Each row of a before or after table is a point. The points were changed in one or more steps. Then noise was added and the rows were shuffled. The steps act on columns, c1 being the first. Write out the steps. A step turns or swaps two columns, mirrors them in a line or flattens them onto one, adds a multiple of one to another, or multiplies or shifts one. Angles are multiples of 10 degrees, from the lower column toward the higher: turns from -170 to 170, lines from 10 to 170 but not 90. Use the fewest steps. Two steps may share a column if one is a turn and the other turns, adds or multiplies; they go together, in the order done. Otherwise the lowest column goes first.

Before:
[[  9  -2]
 [  3 -11]
 [  1 -13]
 [ 21  16]
 [ 17   0]
 [  4   0]
 [  6   4]
 [-11 -20]]
After, 8 rows:
[[-51 -59]
 [-35  12]
 [-18  49]
 [-38 -32]
 [-25   0]
 [-38 -38]
 [-36  -1]
 [-31  -5]]
Steps: shift c1 by -40; multiply c2 by 3

Before:
[[ -7 -21  -3  -5   3  28]
 [ -6  15  21 -10   8 -15]
 [  1   9  -4  -7  -9  18]
 [-15  45 -18  37 -34  26]
 [ 53  41   7  16  21 -31]
 [ 42  41  39   8  11 -20]
 [  9  60 -14  43 -13   1]
 [ -9  12 -30  -3  -1  15]
 [ -1  -1 -15  -9 -17   6]
 [ -1  15  -5 -20  17  21]
 [-12  10   9  13  10   1]]
After (11 x 6):
[[  0  13 -16  19 -17   2]
 [ 14   4  21 -25   8  21]
 [ 38  51 -16  23 -33 -48]
 [-22  -2  -2  29   4  -5]
 [ 15  -7  -6  30  17  11]
 [ 61  21 -15  -5 -13 -44]
 [  6   9   9 -11   9 -11]
 [ 57 -50   7 -38  21  -3]
 [ 53 -32  40 -48  13   9]
 [  8  14 -31  34  -2 -10]
 [  8   7  -3  21  -9  -2]]
Steps: turn c1 and c2 by -70 degrees; add -0.7 times c5 to c2; add -0.7 times c3 to c6; turn c4 and c6 by -110 degrees

Before, 12 rows:
[[-58 -30   2  13 -12   7 -17  -6  -7  19 -15]
 [-14  -9   0  14 -18   7  -8  17  -8  21  -3]
 [-31 -20   7   1   9  20  -8  12  25  17  23]
 [-17  23  15   2   4 -17   3   1 -30 -25  12]
 [ -6  -9  45   9 -10 -11   3  -6 -37 -19  14]
 [  4  30  41 -34  -7  -5  37  -2 -16 -28   4]
 [-19  32  47 -11  -7   8   5   7 -60 -15   7]
 [  7  17  22  -8  33  31  -8  20  30 -10 -28]
 [ 26  27   9 -15  33  41 -20 -19  12   0 -13]
 [-22 -33  -2   7  17   5   5   4 -30  15   3]
 [-13  13  38 -33  -5 -21 -10  13 -23  -6   2]
 [ 12  32  24   7  43  23  -6 -11  17  26 -20]]
After, 12 rows:
[[-16  15  34 -30  10   1  11 -14 -21  -3  12]
 [-14  -9   3  14  10  29 -13 -21  -5 -19  -3]
 [-25 -33  -3   5   0  24 -13   5 -32  -6   3]
 [  8  19  21  -8 -49  52  12   0   5   2 -22]
 [  5  30  41 -33  16  16  -7  -1  -8  45  19]
 [-20  25  16   0  12   4  16  -1 -29  17  15]
 [-59 -28   3  13  10  25  -2  -3   1 -26 -13]
 [ -3  -7  44   9  29   8  14  -1 -27  14  29]
 [ 14  35  27   8 -35  40 -17  31  -2 -21 -13]
 [ 25  27   9 -15 -26  58  13  34   0 -17  -8]
 [-31 -20   6   0 -26  40  -9  -7  11 -20  25]
 [-18  30  47 -10  31  28   8 -10 -49  13  21]]
Steps: add 0.3 times c3 to c11; turn c5 and c8 by 150 degrees; turn c5 and c9 by 30 degrees; shift c6 by 20; turn c7 and c10 by 130 degrees

Before, 12 rows:
[[ 12   4  -9  25  10 -11  26  -6  28  17   5  13 -11  22  34  -6 -11 -26]
 [  5  19  55   8  41 -19  19 -42 -13  -5  23 -13 -19 -13 -16 -27 -20   8]
 [-22 -20  60  40  31 -20   4  -4  42  -2 -42 -19  21 -23  29  -3  11 -23]
 [ 25 -14  32 -18   0  -9  36  14  -9  12 -34 -27 -21   5 -13   5   6   1]
 [ -2   3  35 -28   7 -22  18 -17  21 -27   3  -7  23  18  -1  13 -37   4]
 [ 27 -33  11  12 -22  38 -21  27  38  11  -8  12 -26  -9 -24 -19  16 -29]
 [ -2 -25  -2   6  19  27   5   1  29  24  -4   6  28 -36  34  12 -19 -10]
 [-18 -28  23 -19  -9  32  -9  -1 -17   3  17  18 -16   5  -4  34  -4  11]
 [ 25  -7  -8  10  46  27  -1  23  -2  17 -28  24  36 -15  42  41 -12 -13]
 [-22  12  -1  29  32  25  -7   8  18 -36   8  -4 -26  18  -5 -10 -51 -17]
 [ 16  14  11 -14  -3   0 -16  11 -16  -6  11 -32  20   7 -19  19 -23 -18]
 [-20  28  31  18  22 -19  -4  14  -4  35  24  21  35 -43  -6 -31  -5 -22]]
After, 12 rows:
[[-27 -33  11  12  28 -38   9  17  47  10 -10  13  34  -7  33 -19  -4 -30]
 [-15 -25  -4   6 -21  16 -17  13  34 -20  -3   6  31 -36 -32  13  -2 -11]
 [ -2  19  54   9 -43 -10  -9 -45 -22   8  24 -13 -29 -12   0 -27  -8   7]
 [ 12 -27  23 -20   5 -28   0  -3  -4 -13  18  17  28   6   2  33  11  11]
 [-26 -13  32 -19   3 -17 -27  10 -28   7 -33 -27 -27   6  19   5  -4   2]
 [-22   3  -7  25 -18  -7 -19   7  37  -6   6  13 -21  22 -35  -6   9 -26]
 [ 41  10   0  28 -57 -32   3   5  15  13   9  -6  16  18   8 -11  32 -18]
 [ -8  28  29  18 -16  40   4  11  10 -40  25  21  -4 -44  11 -33 -18 -23]
 [ 18 -20  59  42 -19  28   1   6  28 -14 -42 -18 -12 -23 -29  -3 -32 -21]
 [-29  -6  -8  10 -44  24 -11  36  15   3 -29  25  36 -14 -31  41 -16 -13]
 [ 18   2  36 -28 -25  29 -12 -16  17  20   3  -5 -16  18  -7  13  33   1]
 [ -8  14  12 -14 -12  20  14   4 -40  15  11 -32  10   6  22  20  23 -19]]
Steps: turn c1 and c10 by 140 degrees; add -0.3 times c14 to c17; turn c5 and c17 by -150 degrees; turn c6 and c13 by -110 degrees; turn c7 and c13 by -160 degrees; mirror c8 and c15 in the line at 10 degrees; add 0.7 times c12 to c9

Before, 12 rows:
[[ -8  -8  -3  11  23  -4  -5   5   2   8  -4   9   5  -5  -6   3 -12  -9
   17  11  -3   0  12  -4  11  13   3  -3   6 -27  -6  -4]
 [  3   7   6   0   9   8   8 -15   3 -24  -6   6   8  -3  10   0 -11  -2
   -9  -8 -12   2  -5  19  13  -3  -2  -1 -10   5  10   5]
 [  2  -1  -1  15   9   6  -6   4   9   9   2   9  -3  21  -2 -16  -8  -1
    5   8   6  -7   7  -4  -6   3  -1  10  -6   9  -8   6]
 [-10   9   2   0   8  10  -1  -9  -5  -3  -6 -15   1  -6   7   4 -15  -5
   16   5 -13  -4  16   0   3   2 -11   8   1   1  -9   4]
 [ -6 -43  -2  -2   2  -1   3  -8   9   9   3   2   8  -7   9  -5  20   2
   12   8   0  26   0  -1  12  -5  -6   4  -3  -3   6  -8]
 [  0  12   6   8  -3   8   5   0   2   2   3   9   6   4 -13  -2  -4   1
   14  -6  -2  -7  15   3   3  -1 -10  -4  -2   1  -7  -5]
 [ -3  -1  -8   3  -2  -2   8   4   7   9   1 -17 -23   3 -12   2  -5  -5
    3  -8  -8  60  15  -2   3  27 -10   2   5  -1  24  -4]
 [-11  14   0   1   2  11  -1 -11 -15   0  -6   6   2   4   4   1  -5  -3
   -1  22  10   2   7   6   9   0  -1  -4   4   8  -6  -1]
 [ -3  -7   2   0  32  11 -26  -3   8 -19  26 -11  -7  -8  10   4 -17   5
    5   2 -10   0   2  11  12  -3  -1   7   2 -15  -1   7]
 [ -9   9 -16  -3   1   9   2  -4   9  -1  -5 -12   2  -7   8   0  -1   8
   14  -6  -8   4  17  -8  12  -4  -2  -3  -1   8 -10   3]
 [-11   9   8  -1  -1 -10  -4  -8  -8   4  -6   7 -14  23  -5  -1 -12  -5
   -5  -8   2  -8  13   7   6  12  -9  11   3   6  -5   9]
 [  3  11   1  -2   0  10  -4  -3   9   8  -1   2   5   4   7  -5  26  -3
  -24  -8  -6   1  18  -7  -8  -1   0  -6 -32   5  -9  -4]]
After:
[[-10   9   2   0   8  10  -1  -9  -5  -3  -6  13   1  -6   7   4 -15  -5
   16   5  13  -2  16   0   4   2 -13   8   1  -7  -9   4]
 [ -9   9 -16  -4   1   8   2  -4   8  -1  -5   4   2  -7   8   0  -1   8
   14  -6   5 -10  17  -8  10  -4 -11  -3  -1  -1 -10   3]
 [ -6 -43  -2  -3   2  -1   3  -8   8   9   3   6   8  -7   9  -5  20   2
   12   8 -10 -27   0  -1   2  -5   3   4  -3  -3   6  -8]
 [  3   7   6  -1   9   8   8 -15   3 -24  -6   1   8  -3  10   0 -11  -2
   -9  -8   9 -10  -5  19  12  -3   6  -1 -10   7  10   5]
 [-11   9   8   0  -1 -10  -4  -8  -8   4  -6   8 -14  23  -5  -1 -12  -5
   -5  -8   0   6  13   7   8  12   9  11   3  -1  -5   9]
 [ -8  -8  -3  11  23  -4  -5   5   4   8  -4  -5   5  -5  -6   3 -12  -9
   17  11   1  -5  12  -4  10  12   8  -3   6 -33  -6  -4]
 [  2  -1  -1  13   9   6  -6   4  12   9   2  -1  -3  21  -2 -16  -8  -1
    5   9  -3  10   7  -4  -3   3   9  10  -6   5  -8   6]
 [ -3  -1  -8   2  -2  -2   8   4   8   9   1  13 -23   3 -12   2  -5  -5
    3  -8 -12 -57  15  -2 -17  28 -15   2   5  -9  24  -4]
 [-11  14   0   4   2  11  -1 -11 -14   0  -6   0   2   4   4   1  -5  -3
   -1  22 -11  -1   7   6   8   0   6  -4   4   5  -6  -1]
 [ -3  -7   2  -1  32  11 -26  -3   8 -19  26   3  -7  -8  10   4 -17   5
    5   2   8  -7   2  11  11  -3 -11   7   2 -16  -1   7]
 [  3  11   1  -4   0  10  -4  -3   9   8  -1   0   5   4   8  -5  26  -3
  -24  -8   6   0  18  -7  -8  -1   2  -6 -32  -4  -9  -4]
 [  0  12   6   7  -3   8   5   0   3   2   3   8   6   4 -13  -2  -4   1
   14  -6   4   4  15   3   5  -1  10  -4  -2  -6  -7  -5]]
Steps: turn c4 and c9 by 10 degrees; turn c12 and c27 by 100 degrees; turn c22 and c25 by -20 degrees; turn c21 and c22 by 160 degrees; add -0.5 times c23 to c30

Before (14 x 64):
[[ -5  11 -12  -3   5   2 -10  -3  -2   0 -10  -4  -5  -3   6   1   8 -10
   -1 -10   7 -18  -8  15   6   4  24   4  37  -4  -8  -9  -2  -4  -3  22
   -8  -2  13  -3  -1 -10   3 -11   0   9  -1   4  12  -2   9 -17  -7  -6
   10 -10   9   7   6  -1  -8  15  -7   7]
 [  7  -6 -10 -10 -16  22   9  -2   3   6 -14 -14  -4   1  -2  -3   0   1
    0  10   7  10   0  -8   4  -6  -6   0  -9 -14  -7  -5  -2  -5   7  -2
    9 -16  -3  -5  -8 -11  -6  33  15   9  -8   1   8  -4 -15 -15  21  -1
   14  -1   1  14   0  15   9  -7 -12   5]
 [ -2   2  -5   4   4  10   6  -5   0  10  -9   6  -8   2   4  -2  15   3
    0   2   3 -28  -9  -5   3   5   0   4  -4  -4  -6  -3  23  -2   2  -7
   32   6  14   8  -6   7  -8  -1   6   8  -7   3   8  -1   4 -10  -3 -12
    0  -9   5  14  -3   6   6  -7  -2  -3]
 [  3 -11   3  10   0  21   7  -2   4 -10 -14  22  -9  -7   9  -5   0   6
   -9   8   8 -19   3  -9  10 -12  11   3 -13  19   7  -3  -3  -5  -6  -7
   -5   5  -2   2  -6   2  -2  -8  10  -9 -12  -3   1  -3   8   8   8 -11
  -10  -7   8  10   6   4  -8  -3 -11  -4]
 [ -7   4 -11  13   2  11  -7   6  13  -9  -9  -9  -8  12 -12 -17   3   3
  -16   4  12   5   9  -4  -1  -5   1  -4 -14 -10  -6  -6   4  10   2   5
   -7  -4  -2   7  -6 -17  -3 -16   3  -6 -10 -16  -3   6   7 -13  -1  -3
   10 -10   8 -21  -2  -2  -9  -2  -3  16]
 [  0   0 -12  11  -5   1  11  20  -7   5 -10  -2  -7  -5   5 -12  13  -1
  -22   9   0  11 -15   2   6   7  -7   3 -11 -13  -8   1  30   6   2  -1
   -5   3   6  -2 -14  -1   0   4  11   3 -11 -28  -1  -2  13 -13  -5  -8
  -22  -5   5  16   3  -5 -10  11   7  -3]
 [ -5   1   2   3   2  41  12  -5   0  -7  -8  -5  -1 -11   8 -17   5   1
    0 -12   4   5  -9  -8   3   2  -6 -10 -13   6  -8  -4  38  -1   9  18
   -6  -1   3  -6   2   7   4 -14 -25  10  -2 -12   1  -7  -2   4  -4  -8
   -2  -5  -4  -2  -6  -2  -7  -2  -5  18]
 [ -8   4  10   9  -1  14 -19  11  -7  -2  -9 -12  -7  -2  -9 -13   6   2
   -1   3   3  12 -13  -9 -13  -1   8   4 -11 -10  -3   0  -3   6 -25  -4
   -5   4   6  -1  -5   8  -4 -13   5  -3  29   8  10  18   6   9   3  -7
   14 -12   8  17  -2   0  12   1 -11   5]
 [ -5 -18 -10  12  -7   5   9  -1  -6  -5 -13 -15  -7 -10  -4  -1   0   7
    0 -12   9  -3  -7  24   1   8  -4   2 -14  -6   1   2   5   6 -25  15
    9   6 -10 -12  -4   2  -7 -10   8   1  -8   1  -1   6   9 -15  14   9
    4  -2 -11  10  13   3  -8   1  10  -3]
 [ -9  -6 -13  10   1   6  -3   6   9  -9  -4 -10  -7   4   3   0  -2 -19
  -14  -2 -24  12 -20   6  -1 -33   5  -7  14 -13  -8  -4  14  11   0  -1
   -4   4  -1   8  -1  -3  -6  -4 -60  -8  25   1   2   9  12  13  -6  -6
    1  -5   6  -3  -2  -5  -4  21   1   7]
 [  7   9  14  13  -1  14   7  -2   6 -10 -12  -6  12  -5   6   0   8   6
  -15  -7  10   8 -11   5  10   5   5   2  -8  -7   7  24  19   8  -8  -7
   -7  -3  -8   7 -15   4  -5 -15   7  23  -6  -6   7   5  13 -14  25   5
    0  -9   0   7  -7  -2  17   3  -6  12]
 [ -3  11   0   5  -1   2  11  11   3  -3   0  13  12  -6   2  -2  -2   2
    0   3   5  -1  -2  19   5   1  13   4 -16  -1   1  -9  -5   7   8  -6
   34 -12 -11   7   3   8   1 -15   4  -8 -10   8  13  -7  -9  14  -7   2
    3  -2 -18 -13   4  -4   8   8 -11  -3]
 [  9  11 -13   1  -3  21  12  32  -4   9   5 -14  -6  -3   2   0  -1 -20
  -14   4   4  10 -18   1  11   2  -3   0  -9   2   7  -8  10   4 -14   2
    2   5   3  -9   2  -8  -3 -13  15  -5  -9   5  -1  -6  12  -7  -8  15
   10 -12  -4  -2  -6   2   1   0  16   0]
 [  9  10   0  -3   5   4  10  -4  -6  -9  -7 -12  -2 -11   5 -27  -2   4
   -1   9  12 -10 -18  -9   2   4   4  -5  12 -15  -3  -5  -3   5   7  -6
    5  -1 -11   1  -3   7   4 -10  15  -3  -6  -1  -1  -6  12 -12  -3  -8
  -14  -3   7  10   4   2  -1  -6 -11  14]]
After, 14 rows:
[[ -7   3 -11  13   2  11  -7   1  12  -9   7  -9  -8  12  -3 -16   3   3
  -17   4  12   5   8   3   0  -4   1   2 -14 -10   8  -5   4  10   2  -8
   -8  -4  -2   7  -5 -17 -12 -16   3  -6 -10 -17  -3   6   8 -13  -1  -4
   11 -10   9 -21  -4  -2  -9  -1  -2  16]
 [ -2   3  -5   3   3  10   6   8   0  10   8   6  -9   2  -8  -1  15   4
    0   2   3 -27  -9  10   2   6   0  -5  -4  -4   0  -3  23  -2   2   1
   32   6  14   8  -6   8   4  -2   6   8  -7   4   8   0   5 -10  -2 -12
    1  -9   5  15   0   6   6  -7  -2  -3]
 [ -5  11 -12  -3   5   2  -9   8  -1   0 -11  -4  -5  -3   3   1   8 -10
   -1 -10   7 -18  -8  -3   6   4  23   1  36  -4   3  -9  -2  -4  -3 -26
   -9  -2  13  -3  -1 -10   6 -10   0   9  -1   3  11  -2   9 -17  -7  -6
   11  -9   9   7   7  -1  -8  15  -7   6]
 [  9  11 -12   0  -3  21  12 -25  -4   8  -2 -13  -6  -4  -3   0  -1 -19
  -14   5   5  10 -17  -4  11   2  -3  -4  -9   2  21  -7  10   4 -14   1
    3   5   3  -9   1  -8   2 -14  15  -4  -8   5  -1  -6  12  -7  -8  15
    8 -11  -4  -2  -5   2   1   0  16  -1]
 [ -2  11   1   5  -1   2  11  -9   4  -2 -19  13  12  -6   1  -2  -3   2
    1   2   5   0  -2   8   5   2  13   0 -16  -1   8  -9  -5   6   7   0
   33 -13 -11   7   3   8   1 -16   4  -8 -10   8  12  -6  -9  13  -7   2
    3  -2 -18 -12   6  -4   8   8 -11  -4]
 [  6  -6 -10  -9 -16  22  10   6   3   6  13 -13  -4   1  -5  -4   0   1
    1  11   7  10   0  10   5  -6  -5  -1  -9 -14   4  -5  -2  -5   7  -5
    9 -16  -4  -6  -9 -12  -2  34  15   9  -8   1   7  -3 -14 -15  21  -1
   14  -1   2  14   0  15  10  -6 -12   5]
 [ -6   1   2   4   2  41  12  10   0  -7  11  -5  -1 -11   4 -17   5   1
    0 -11   4   5  -9  -8   3   2  -6   4 -13   5   2  -5  37  -1   9 -17
   -7  -1   4  -6   2   7   8 -13 -25  10  -3 -13   1  -8  -2   4  -4  -8
   -2  -5  -4  -3 -12  -2  -7  -1  -5  17]
 [ -9   4  10   9  -1  14 -20  -4  -7  -2  12 -12  -7  -2  -4 -13   7   2
   -1   4   3  12 -13   7 -13  -1   7  -4 -11 -10  10   0  -3   6 -25   0
   -4   4   7  -2  -5   8  -9 -12   5  -3  29   8  10  17   7   8   3  -8
   14 -12   8  17   1   0  12   1 -10   5]
 [  0   0 -12  11  -6   1  11  -6  -6   5   2  -3  -6  -6   0 -11  13  -1
  -21   9  -1  11 -16   8   7   7  -7   0 -11 -13  20   1  30   7   3  -6
   -6   3   6  -2 -14  -1   5   4  11   3 -11 -28  -1  -1  13 -13  -5  -8
  -22  -5   5  15   4  -5 -10  11   7  -3]
 [ -4 -17 -10  12  -7   5   9  -1  -6  -5 -17 -15  -7 -10  -7  -1   0   8
    0 -12   9  -2  -7   6   1   8  -5   7 -13  -6  -2   2   5   5 -26 -24
    9   7  -9 -12  -5   2  -4 -10   7   2  -7   1  -2   6   9 -15  14   9
    4  -2 -12  10  11   3  -8   1  10  -3]
 [  7   8  15  13  -2  14   7  -5   6 -11  -1  -6  12  -6  -5   0   8   6
  -15  -8  11   8 -10  15  10   5   5  -6  -8  -7  -6  23  19   8  -8  -3
   -8  -3  -9   6 -15   5   6 -15   7  23  -6  -6   7   5  13 -14  26   6
    0 -10   0   7  -4  -2  16   2  -5  12]
 [ -9  -6 -13  10   1   7  -4   2   9  -9  -4 -11  -6   4  -6   0  -2 -19
  -14  -3 -24  12 -20   5  -2 -33   5   4  14 -13  10  -4  14  10   0  -2
   -4   4   0   8  -1  -4   3  -4 -60  -8  25   1   1   9  12  15  -6  -6
    1  -4   6  -4  -6  -5  -5  20   1   8]
 [  2 -11   2  10   0  21   7  -5   4 -10  13  22  -9  -7  -2  -5   0   6
   -8   8   8 -19   3  12  10 -12  11   2 -13  19  -6  -2  -3  -5  -6  -1
   -4   5  -2   2  -7   1   9  -8  10  -9 -12  -2   0  -2   8   8   8 -11
  -10  -6   8  11   7   4  -8  -3 -11  -3]
 [  9  10   0  -3   6   4  11   5  -6  -8  11 -12  -2 -10   5 -28  -2   4
    0   9  12 -10 -18   7   3   4   3   7  12 -16  -1  -5  -3   5   7   2
    5  -1 -11   1  -3   7   5 -10  15  -3  -6  -1  -1  -6  12 -11  -3  -8
  -14  -4   7  10   0   2  -1  -6 -11  15]]
Steps: turn c8 and c31 by 130 degrees; turn c11 and c24 by 110 degrees; turn c24 and c36 by 140 degrees; swap c15 and c43; mirror c28 and c59 in the line at 70 degrees
